Every row gives one point. The ring and each string are closed loops that go straight from each point to the next, and from the last back to the first. Before rounding, they use only three directions, however many columns there are. Count how often each string passes through the ring. Passing back the other way cancels.

Ring (10 x 4):
[[ 0.51  0.41 -0.17 -0.13]
 [ 0.22  0.78 -0.13 -0.19]
 [-0.24  0.96 -0.09 -0.22]
 [-0.64  0.79  0.01 -0.13]
 [-0.75  0.25  0.17  0.10]
 [-0.65 -0.10  0.22  0.21]
 [-0.23 -0.66  0.12  0.28]
 [ 0.15 -0.76 -0.07  0.18]
 [ 0.42 -0.60 -0.19  0.06]
 [ 0.61 -0.09 -0.22 -0.06]]
String (8 x 4):
[[-0.50 -0.44 -0.13  0.03]
 [-0.37 -0.74 -0.16  0.07]
 [-0.18 -0.39 -0.27 -0.07]
 [ 0.01 -0.23  0.03  0.13]
 [ 0.16 -0.69  0.36  0.48]
 [-0.21 -1.05  0.28  0.47]
 [-0.66 -0.75 -0.04  0.15]
 [-0.64 -0.38 -0.25 -0.08]]
Times through: 1
String (14 x 4):
[[ 0.18  1.07 -0.39 -0.44]
 [ 0.06  0.48 -0.32 -0.27]
 [ 0.03  0.17 -0.02  0.01]
 [ 0.63  0.37  0.30  0.24]
 [ 1.02  0.52  0.09  0.07]
 [ 0.70  0.49 -0.31 -0.23]
 [ 0.38  0.51 -0.55 -0.43]
 [ 0.44  0.73 -0.48 -0.43]
 [ 0.36  0.88 -0.33 -0.35]
 [-0.08  0.64 -0.51 -0.45]
 [-0.15  0.31 -0.28 -0.22]
 [ 0.15  0.57  0.21  0.11]
 [ 0.22  1.05  0.17 -0.02]
 [ 0.23  1.33 -0.11 -0.28]]
Times through: 2
